Each row of a before or after table is a point. One or more steps were done to the points. Then noise was added and the rows were shuffled. The steps act on how far a point lies along the listed directions, d1 being the first. Write out the steps. A step turns or swaps two directions, mirrors them in a line or flattens them onto one, adds a multiple of one to another, or multiplies one. Angles are multiples of 10 degrees, from the lower direction toward the higher: turns from -170 to 170, lines from 10 to 170 but not 90. Use the fewest steps. Two steps may share a direction if one is a turn and the other turns, adds or multiplies; they go together, in the order done. Otherwise the lowest direction goes first.
In the rows, zero is written as 128.

Directions:
(1): [186 165 135]
(2): [155  95  74]
(3): [102 176  86]
Before (10 x 3):
[[ 65 132 149]
 [115 198 132]
 [ 45 182 130]
 [102 113 144]
 [ 92 131 168]
 [ 65 134 195]
 [117 193  73]
 [124 124 116]
 [146 152  61]
 [ 59 111 179]]
After (10 x 3):
[[ 55 104 169]
 [ 54 123 184]
 [128 119 114]
 [155 147  76]
 [ 86 123 166]
 [ 64 117 146]
 [ 45 161 138]
 [125 178  90]
 [112 183 145]
 [100 110 141]]
Steps: turn d1 and d2 by -10 degrees; multiply d3 by 0.7

Directions:
(1): [177 148 163  80]
(2): [135  79 184 156]
(3): [ 72 112 147  77]
(4): [155  70  88 102]
Before (11 x 4):
[[186 102 124 220]
 [132  98 136 164]
 [194 106  96 166]
 [154 106  83 180]
 [183  71 115 190]
 [114 185 143  95]
 [113 163 129 138]
 [166 130 166 139]
 [173 219 155  82]
 [133 165 118  56]
 [139 123 139 182]]
After (11 x 4):
[[107 122 177 134]
 [132 116  63 133]
 [147 107 226 140]
 [136  84 215 172]
 [173  66  46 139]
 [153 141 194 161]
 [134  74 136 123]
 [173 107 194 151]
 [115 125  99 155]
 [108 103 162 163]
 [170 136  63 105]]
Steps: mirror d1 and d4 in the line at 40 degrees; turn d2 and d3 by 60 degrees

Directions:
(1): [138  82 172 104 125  58]
(2): [ 90 158  71  99 146  75]
(3): [178  84  66 112  96 132]
Before (14 x 6):
[[ 99 130 181 123 137 129]
 [119 144 177 159 132 154]
 [110 150 133 163 120 189]
 [114 132 136 149 135 196]
 [136  22 242 105 133  20]
 [126 118 109 147 106 180]
 [114 163 132 151 140 154]
 [118 142 109 118 135 120]
 [108 165 142 166 125 173]
 [175  40 155 104 112  72]
 [113 152 172 157 112 139]
 [100 178 151 146 120 153]
 [141 129  59 125 118 149]
 [122 141 181 147 145 156]]
After (14 x 6):
[[240   9  49 138  61 204]
 [123 114 209 163 136 200]
 [140 124 118 139 112 195]
 [116 104 207 154 118 153]
 [146 136 156 174  93 193]
 [113 161 146 152 143 150]
 [111 133 205 175 122 188]
 [110 174 144 148 115 168]
 [164 121 173 169 122 223]
 [156 126 177 179 109 214]
 [ 98 156  94 104 146  93]
 [ 88 137 146 106 155  55]
 [114 153 180 178 121 181]
 [213  28 124 122  90 133]]
Steps: swap d1 and d3; multiply d2 by 2.5

Directions:
(1): [ 55  88  83 189 121 130 137 134]
(2): [112 141 157 129 180 174 184 188]
(3): [ 98  86 135  57  84  96 161 158]
(4): [149  83 117 126 203  67 108 149]
Before (10 x 8):
[[ 64  99  57 229 144 166 153 156]
 [170 170 164 145  81 164 119  64]
 [138 122 136 193 212 107  99 169]
 [135 100 175  72 209 118 172 219]
 [132 103 180 116 159  95 136 199]
 [136 124 115 139 162 135 127 122]
 [151 128 120 119 116 145 143  99]
 [165 118 128 101 168  63 104 110]
 [ 61 178 185 118  47 216 200 133]
 [145  78 148  21 110  82 180 156]]
After (10 x 8):
[[151 127 124 120 136 146 149 111]
 [141 105 155 118  89  74  90 137]
 [ 42  62  59 170 106 133 175 174]
 [ 93 125 145 109  47 113 126  87]
 [160 156 141 126 173 118 127 118]
 [ 95  99 151 117 135 102 149 197]
 [203 130 107 120  99  84  71  40]
 [147  86 129  52  76  52  91 112]
 [119 115 119 111 141 134 144 138]
 [157 152 188 128 143 170 168 130]]
Steps: turn d2 and d3 by 110 degrees; multiply d4 by 0.4

Directions:
(1): [121  38 195 139 156 102 115  91 145 126 165]
(2): [111  75  71 169 156 180 176 160 167  93 134]
(3): [112 166 139 219 128 102 101 174 128 144 189]
(4): [175 134  84 110 140 167 118  82 142 188 201]
(5): [114 151 169  88 124 199  81 151 140  66 171]
(6): [ 72 142  99 147  81 117  92  60 194 112 116]
Before (14 x 11):
[[132 140 136 130 125 124 109 106 138 155 161]
 [139 102 150  50 137 112 161  72 116 134  80]
 [163  90 139  77 146 125 159  89  88 147  97]
 [127 133 100 138 125 125 160 145 111 119 110]
 [180 108 148  47 139 112 144  73  99 154  78]
 [103 107 134 134 120  98 110 106 143 136 123]
 [116 116 100 147 136 130 174 139 129 127 123]
 [118 146 120 175 134  99 141 112 119 177 129]
 [134 124 130 139 121 127 120 100 119 149 162]
 [113 156 135 132 109  97  88  81 150 141 132]
 [134 152 155 141 142 128 116 153 120 150 138]
 [116 152 107 141 122 104 112  98 152 147 142]
 [118 156  91 175 133 121 161 186 113 124  96]
 [121 169  77 169 125 139 128 125 137 130 126]]
After (14 x 11):
[[137 132  68 212 139  44 189  97 110 237  97]
 [138 127  91 142 118 143 144 111 127 145 148]
 [126  86 133 149 140  67 167  99 114 166 116]
 [128 146 132 171 127  82 101  74 126 174 144]
 [168 109  61  80 137 113 209 105  99 145   7]
 [ 97 121  79 176 118 100 136 134 145 145 116]
 [140 103 135 137 128  68 154 109  98 153 103]
 [158  79  79  92 146 114 212 101  84 151  35]
 [143 112 156 167 137  28 135 120  93 193 105]
 [121 153  83 168 125  88 123 100 150 168 136]
 [139 155 139 123 140 153 121 155 127 139 137]
 [128 111  91  85 138 113 207 106 123 121  32]
 [122 149  97 135 119 153 123 123 148 147 149]
 [106 178  76 170 105 123 107 122 157 141 136]]
Steps: swap d1 and d2; turn d3 and d4 by 20 degrees; add 0.7 times d6 to d3; multiply d5 by 3

Directions:
(1): [144  78  74 106 114 141 151  59 109  47 110 142]
(2): [170 113 176 117 139  73 132 182  72  76  90  92]
(3): [140 184 154 191  48 154 108 130 145  75 108 142]
(4): [105 124 174 126  93 165 222 105 103 147 142  71]
(5): [ 96 164 138 141 177 140 138 141  89  69 218 154]
(6): [ 58 148  88 113 119 107 188 186 141 112  78 167]
Before (13 x 12):
[[143 177 135 147 145  79  59 186 150 152 105 158]
 [172 137 138 136 141  82  35 151 175 192  96 118]
 [112 166 149 157 139 123 131 169 127 145 145 127]
 [126 158 154 130 145 148 140  97 150 239 191  99]
 [124 157 188 149 181 116  91 169 116 196 170 103]
 [164 109 164 105 173 115 107 125  77 135 154  84]
 [ 97 121 177 127 146  95 153 181  92 164 108  92]
 [ 97 111  71 111 114 134 155 142 160 121  84 135]
 [133 167 104 138 188  89  65 148 120  79 152 159]
 [ 95 136 171 105 113 157 189 112 125 163 154 103]
 [166  66 115  99 118  85 126 149 141 137  51  99]
 [161 135  90 139  99 138 104 116 165 128  86 134]
 [133 139 149 160 126 139  86 111 157 116 166 122]]
After (13 x 12):
[[124 158 193 108 183  84 164 178  96 198 169  79]
 [106 151 180 130 174  92 100 197 140 252 127  97]
 [127 191 131 156 143  94  53 186 166 175 125 168]
 [126 129 198 111 106 147 178 122 110 149 144  81]
 [148 136 124 153 110 167 103 101 133  64 162 124]
 [108 145 172 171 123 150 111 120 141 208 148  94]
 [ 87 178 120 135 201  93  76 183 166 174 182 167]
 [161 129  91 117 142  76  56 134 162 138  68 131]
 [117  96 112  87 163 128 128 111 119 203 129 107]
 [117 154  87 140 146 137 128 139 126  74 150 163]
 [127 161 160 158 120 111 116 172 144 180 111 107]
 [113 123  95 145 149 171 110  86 153 117 206 156]
 [102 113 116 114 145  88 140 169 147 123 102 126]]
Steps: multiply d1 by 1.3; multiply d2 by 0.7; turn d2 and d5 by -150 degrees; mirror d3 and d6 in the line at 30 degrees

Directions:
(1): [106 127 190 152 221 113 102 150 129 116  91 177 188 125]
(2): [100 145 146 199  99 159 117 194 169 125  95  81 108  62]
Before (13 x 14):
[[125 126 124 156 124 134 119 155 158 117 106 120 125  93]
 [138 139 134 136 106 141 125 132 137 126 107 118 106 116]
 [128 143 123 125 108 133 131 127 120 122 150 108 111 136]
 [ 69 146 178 218 112 172 106 231 185 113  81  65 110  32]
 [101 136 138 184 116 152 115 165 177 122 114 112 127 100]
 [142 135 154 124 156 123 108 122 142 146 111 146 128 129]
 [116 147 144 158 142 116 119 155 142 126 106 129 137  96]
 [115 132 132 122 165 116 115 126 121 126 113 146 162 143]
 [147 123 146  98 195  96 116  91 128 130 121 195 186 166]
 [131 115 112 133 110 161 140 121 134 127 125 110 123 133]
 [103 157 152 217  99 166 105 209 194 137  81  74 105  37]
 [112 132 160 178 142 122 102 166 147 114 109 126 129 107]
 [115 126 154 186  92 157 132 171 168 119 103  85 131  70]]
After (13 x 14):
[[159 100  97   8 146  90 152  34  68 128 192 175 137 219]
 [126 145 124 129 107 133 131 132 123 121 148 106 110 133]
 [184 114  81  29 130  95 143  34  90 151 183 172 129 203]
 [139 133 124 106 151  94 132 105 112 129 135 159 144 144]
 [165 100 110  70 114 111 156  64 103 129 163 144 145 172]
 [113 141 176 176 183 126 100 164 171 124  80 154 176  97]
 [150 113 101  98 133 111 131  99 125 122 136 150 132 145]
 [142 115 133 106 152  94 116  99 108 119 148 161 138 171]
 [134 113 110 127 111 160 143 116 132 127 128 113 124 137]
 [141 115 104  92 131 117 133  79 126 128 163 161 139 182]
 [141 133 154 124 154 123 107 124 142 147 111 147 127 129]
 [108 136 137 137 163 122 112 140 129 124 106 139 159 130]
 [150 132 123 108 110 130 131 106 122 128 120 131 110 139]]
Steps: mirror d1 and d2 in the line at 170 degrees

Directions:
(1): [189 146  98 107  93 109 159 115  79  39 100 181 118  73 126 142 156 180]
(2): [ 92 140  60 146  92 137 112 179 163 100  22  75 128 157 140 142 158 128]
Before (9 x 18):
[[113 143 124 136 135 118 117 133 150 125 124 118 135 153 139 128 125 117]
 [100 144  45 153  82 137 117 181 168 109   7  48 141 176 138 136 166 128]
 [143 119 138 117 128 138 112 100 101 114 174 156 134 107 127 125 123 119]
 [143 123 150 108 151 143 127  87 115 173 210 139 139 134 131 115 108 100]
 [158 124 166 107 146 113 128  87 109 114 186 155 127 111 124 126 106 117]
 [178 133 103 126 105 113 150 115  91  98  77 145 126  89 122 141 143 166]
 [159 105 166 136 159 121 131 106 127 148 191 154 139 132 122 128 102 105]
 [ 92 131 103 127 112 121 116 147 165 121  77  89 141 136 131 134 139 125]
 [128 129 109 132 108 114 136 133 102  98 108 137 113 119 128 141 135 145]]
After (9 x 18):
[[129 131  84 145 104 128 128 147 134 128  39  93 131 131 130 141 144 140]
 [152 134 126 102 113 103 146 107 114  84 126 154 135  84 123 134 139 157]
 [123 103 152 150 160 131 113 129 159 171 162 114 142 164 128 129 103  86]
 [ 93 120 140 133 146 132  97 130 164 154 135  84 134 167 133 126 107  82]
 [112 128 103 139 107 118 128 144 116 108  95 120 115 132 131 141 136 138]
 [112 122 139 120 150 152 113 108 142 192 185 106 143 160 135 116 109  85]
 [141 143 135 124 135 110 131 114 126 108 145 148 133 130 136 128 125 131]
 [220 152  92 105  83 102 175 102  65  35 102 178 129  73 121 136 164 191]
 [ 96 116 120 138 128 151  90 130 142 144 136 105 139 148 135 126 125  93]]
Steps: swap d1 and d2

Directions:
(1): [116  89 151 143 131 137 109 116 133 144  68 151 100 244  41 196 123 134
 104 126 154  99 179 135]
(2): [ 80  83  80 191 119  83 160  71 143 106 200 108 161 161 110  79 152 129
  54 118 147  79  96 144]
(3): [ 87 115 158  69  60 201 151 120 176 121 145 116 190 116 126 182 111  92
 140  50 105  75 103 145]
(4): [138 178 134 195  76 149 103 125 108 146 122  96  55 118 147 120 137  23
  95 129  87  68 158  90]
(5): [186 164  81  68 108 164  65 139 131 135 199 148 143 122  92 100 105 187
  84 135 140  73 190  94]
Before (12 x 24):
[[142  96 134 139 149 115 135 140 132 150  84 144 114 172 112 157 146 131
  130 132 143 146 141 138]
 [111 132 135  76 108 150 126 135 154 118 154 109 148  94 145 134 106 120
  130 109 116  99 117 134]
 [ 85  71 142 116 132 118 156 107 143 106 136 132 179 194  83 145 133 152
  107 103 163 112 120 155]
 [117 140 128 103 134 113 146 130 122 116 156 125 163  81 177  94 137 150
  147 126 123 148  80 132]
 [118 148 159 130  99 149 139 120 147 134 127 115 128  86 167 151 134  60
  155 113 112 124 102 129]
 [125 136 124  83 127 150 133 142 139 135 137 139 147  78 145 131 133 131
  160 127 124 163 105 129]
 [135 101 103  92 129 136 117 112 159 122 171 138 156 146  97 137 111 173
   88 123 162  96 136 118]
 [126 113 135 116 109 156 133 124 152 127 139 135 161 150  93 150 124 147
  111 109 154 100 131 137]
 [119 117 114 121 101 150 109 115 142 132 155 137 141 164  82 129 118 141
   89 128 139  81 140 122]
 [109 128 143 102 104 142 157 128 150 122 159 113 167  85 137 137 128 122
  137 102 120 148 100 136]
 [108 131 130 157  90 140 152 105 148 133 144 109 136 115 134 124 136  89
   97  97 122  95 102 127]
 [129 113 117  90 132 144 121 133 144 132 124 142 168 155  95 149 107 171
  129 120 131 110 128 135]]
After (12 x 24):
[[137  79 126 130 161 111 139 130 138 142  99 147 133 177 104 150 146 154
  121 134 155 145 132 149]
 [116 163 148 180  67 158 135 114 131 149 125  95  88  98 152 135 137  24
   99 100  95  80 123 106]
 [138  86 120  44 160 134 123 134 164 119 138 159 184 138  98 161 100 220
  132 127 175 150 124 135]
 [116 108 105  67 141 134 150 132 151 128 158 150 182  91 130 126 128 177
  154 122 143 171  93 150]
 [ 85  42 160  52 177 114 175 129 152  97 112 164 223 192  78 169 122 224
  163 104 185 183 102 182]
 [103 118 140  80 116 140 167 132 155 117 162 118 182  87 135 137 125 152
  139 104 129 166  94 149]
 [125 129 139 113 107 164 104 128 134 143 120 139 124 149  94 151 112 128
  114 127 123 102 145 118]
 [123  81 112  49 161 132 134 142 157 123 122 160 214 161  89 161 100 236
  152 121 156 151 111 156]
 [107 133 140  73 108 147 130 138 151 116 154 109 151  98 149 136 107 124
  133 110 117 102 116 136]
 [122 105 142  86 128 150 137 130 155 125 131 145 169 152  93 163 118 168
  138 109 159 129 125 146]
 [118 170 149 176  64 156 127 106 135 138 145  94  99  83 173 136 141   6
  119 111  96  80 115 114]
 [113 118 127  70 157 105 153 132 130 109 157 137 192  84 168  98 131 196
  167 124 143 178  63 151]]
Steps: flatten d2 and d5 onto the line at 110 degrees; multiply d4 by 3

Directions:
(1): [116 144 146  76  86 115 101 121 142 171 127 153 136 113 179 161 196 126
 164 120 136 221  85  45 132 105  47 104 176 102 104  67]
(2): [105 136  70 203 102 161 147 135 175  76 136 200 142  86 196 113 157 166
 147 183 159 122 135 116 102 186 176  84 116 143  47 107]
Before (11 x 32):
[[133 115 129 135 126 121 133 135 126 132 118 122 127 130 106 128 113 123
  121 120 130 116 132 142 126 115 132 133 121 125 137 135]
 [124 129 148  99 132 123 111 120 117 151 126 106 125 133 130 139 132 117
  134 115 124 158 126 111 134 113  94 132 143 113 136 116]
 [130 131 124 145 119 136 130 129 128 118 128 135 134 114 139 125 122 122
  130 139 132 126 142 125 130 136 143 126 123 121 113 128]
 [143 122 159 110 151 109 127 134 100 147 130  84 116 140  67 120  94 111
  104 102 112 104 133 164 134 100 130 162 119 125 175 162]
 [130 136 141 116 123 119 120 133 143 134 137 133 128 125 137 134 145 127
  140 132 142 146 110 105 127 131 112 117 133 122 118 124]
 [128 126 128 135 125 135 123 130 128 125 121 146 135 122 135 126 134 133
  125 130 118 132 131 132 129 137 125 116 139 128 112 123]
 [125 132 118 161 132 137 147 132 142 106 133 148 138 124 123 113 110 134
  132 142 133 103 143 151 122 152 170 132 110 144 114 135]
 [136 122 136 124 133 121 126 132 120 127 125 110 128 138 108 129 119 126
  125 123 117 123 131 135 131 120 126 143 127 127 139 135]
 [131 132 134 111 124 121 131 125 123 131 129 115 125 137 119 124 134 120
  136 122 116 134 126 136 135 123 108 134 131 122 136 120]
 [130 115 134 124 138 127 133 135 123 133 132 112 121 136 101 121 114 128
  116 115 123 123 139 144 136 127 136 126 123 139 146 145]
 [135 115 128 130 155 121 140 129 104 116 126  90 108 146  72 111  78 120
   95 114 115  63 147 178 137 127 169 158 103 134 166 179]]
After (11 x 32):
[[136 110 139 121 129 117 133 134 116 143 114 107 124 140  94 133 107 117
  117 107 124 118 133 150 134 103 123 142 125 123 150 141]
 [135 129 142 127 143 121 139 129 123 128 127 118 134 144  93 118  99 117
  123 120 122 106 140 156 132 129 151 150 116 137 151 147]
 [152 117 188  76 165  93 116 129  76 171 127  47 108 161  36 130  80  92
   94  75  96 105 130 170 146  70 108 188 125 120 215 171]
 [127 132 132 121 123 124 133 126 124 127 128 120 125 133 125 124 138 122
  136 128 120 133 123 134 132 131 113 130 130 126 131 117]
 [126 128 123 142 122 134 123 131 133 122 122 154 137 117 137 125 133 135
  126 134 118 132 131 133 126 140 127 114 141 130 108 123]
 [135 131 129 140 122 131 129 127 124 120 128 128 134 115 136 125 124 119
  127 137 130 128 143 127 132 131 138 132 124 118 117 130]
 [160 107 181  61 178  90 123 120  59 168 117  23  95 187  10 128  52  86
   78  62  87  67 139 189 162  73 122 198 112 119 244 198]
 [121 139 120 141 114 131 127 137 159 117 137 158 133 112 158 127 153 140
  145 152 151 144 112 101 118 153 128  99 128 127  92 116]
 [136 116 146 103 144 121 129 135 113 148 130  93 119 149  84 126 106 117
  113 102 114 124 139 147 140 112 122 134 129 133 166 150]
 [141 117 146 113 134 118 124 132 114 135 123 102 126 143  98 131 113 123
  125 114 113 123 132 138 134 115 119 149 129 128 148 139]
 [118 132 126 129 120 137 115 123 134 132 131 135 132 115 155 131 142 130
  144 134 135 153 128 108 126 132 112 115 140 121 105 108]]
Steps: add 1.5 times d1 to d2

Directions:
(1): [166 145 127  85  78 165  70 109 119 149 101 121  64 102 160 156 144 116
 113 147 200 144  88 129 193 124 211 157 134 159   7 112 114 136 116 125
 145  96 103 149 140 124 175 155 204 164 194 143]
(2): [123 155  77 188 144 141  90  82  95  67  90 109 119 151 147 104 117 175
  98  94 154  90 134 128 102 114 105 164 178  88 120 114 125 235 155  52
 170 160 154 141 207 100  59  92 119 174 178 146]
(3): [119 198  38 116  87 114 197 179 136 183 143 106  76 146 101 142 121  89
 148 101 123 115 108 167  95 121 104  92 182 137 122 167 209 148 113 177
 173  95 144 191 121 173  54 190 142 154 151 125]
(4): [222 186 108 137  91 152  44 143 197 148 200 128 110 175 138 167 183 122
 141 137 142  86 168 119  56  85  99 131  89 164 142 174 105 108 146  92
 191 120 126 101 137 107 148 101 142 154  48 130]
Before (8 x 48):
[[157 197  68 115  73 162 117 135 156 166 154 104  56 157 132 163 137 105
  142 124 146 103 115 135 118 110 128 127 142 151  74 149 156 112 106 147
  171  92 121 154 129 138 120 153 166 167 139 131]
 [135 120 163 157 162 112 107 119 138  93 135 136 167 145 133 129 119 148
  120 121  93 109 168 107  89 115  84 132 101 121 207 127 108 113 145  91
  128 154 136  96 140 111 124 107  76 104  91 125]
 [126 113 138  96 123 127 147 157 139 156 129 128 114 115 123 148 109 115
  150 150 136 156 115 132 161 125 146 117 118 114 118 111 137  97 112 169
   97  96 114 131  87 144 137 161 149 118 134 131]
 [129 166  81 120 117 111 157 146 133 137 120 101 104 132 132 133 116 117
  152 118 133 130 118 143 100 115 105 124 146 125 130 142 161 151 116 136
  171 104 157 175 113 156  79 139 130 124 147 118]
 [166 136 134 147 126 162  45  89 100  90 105 122 119 139 148 111 154 161
  100 123 163 114 147 101 140 115 162 167 151 114  74 105  84 159 153  69
  153 118 132 126 171 104 145 103 141 162 166 145]
 [121 150  76 147 134 118 147 125 118 140 113 120 114 170 115 109 118 143
  133  87 123  93 122 138  78 110  87 115 158 119 146 156 148 172 134 122
  172 139 167 157 164 138  56 141 111 149 141 135]
 [192 117 196  96 111 165  67 138 165 169 166 136 113 132 149 167 172 119
  135 166 147 131 143 117 154 103 152 130  57 168 101 136  81  65 128 126
  114 118  90  93  95 107 223 115 165 113  75 135]
 [107 123 116 151 132  92 160 125 125 126 126 131 142 136 105 106 107 132
  119 119  94 107 149 127  92 119  88 116 145  96 177 141 136 150 125 127
  126 145 134 126 131 141  99 123  92 124 108 116]]
After (8 x 48):
[[165 206  67 104  65 151 137 165 183 194 188 107  60 165 117 174 146  85
  159 129 125 103 124 139  98 107 109 105 126 165 103 171 168  76 100 174
  172  82 120 149 102 152 124 164 159 151  99 122]
 [ 98 126 101 154 127 103 151 104  96 112  91 123 121 126 119  99  96 143
  101 113 122 108 130 129 120 122 115 135 173  87 133 122 137 190 126 112
  134 146 134 146 157 137  87 129 111 146 162 127]
 [195 112 204 125 136 150  71 148 190 156 201 143 155 159 136 161 178 130
  147 162 106 112 181 110  98  95  98 117  34 159 180 154  72  50 142 115
  113 139 102  63  90  99 211  84 120  92   7 126]
 [118 156  69 125 111 129 145 119 102 153  87 114  82 150 125 116 114 133
  127  90 153 108  93 146 119 116 128 123 176 128  86 145 155 181 124 135
  171 121 156 180 165 146  66 168 146 163 192 143]
 [130 176  69 112 106 111 165 151 132 147 117  97  91 129 131 135 113 110
  154 116 138 132 110 148 107 116 112 121 152 128 117 144 172 153 111 145
  177  94 156 187 110 163  74 154 140 128 160 118]
 [183 120 171 104 107 167  44 107 120 125 123 133 113 121 146 134 168 134
  114 149 165 140 139  97 170 119 194 156 116 144  52 110  74  94 137 106
  131  95 110 116 129 113 205 123 163 142 147 139]
 [126 119 129 117 138 117 156 165 150 149 148 130 135 136 113 143 110 122
  156 141 111 140 137 132 121 119 106 107 114 105 167 125 140  99 121 162
  104 108 125 120  88 143 115 147 122 110  99 126]
 [123 115 156 165 163 126  87  88 104  66  92 130 151 132 152 119 107 167
   98 116 123 109 149 104 120 121 113 157 126 108 158 102  99 158 149  64
  130 160 136 108 172 101 115 101  94 124 150 137]]
Steps: turn d1 and d2 by -60 degrees; add -0.5 times d2 to d4; multiply d3 by 1.3
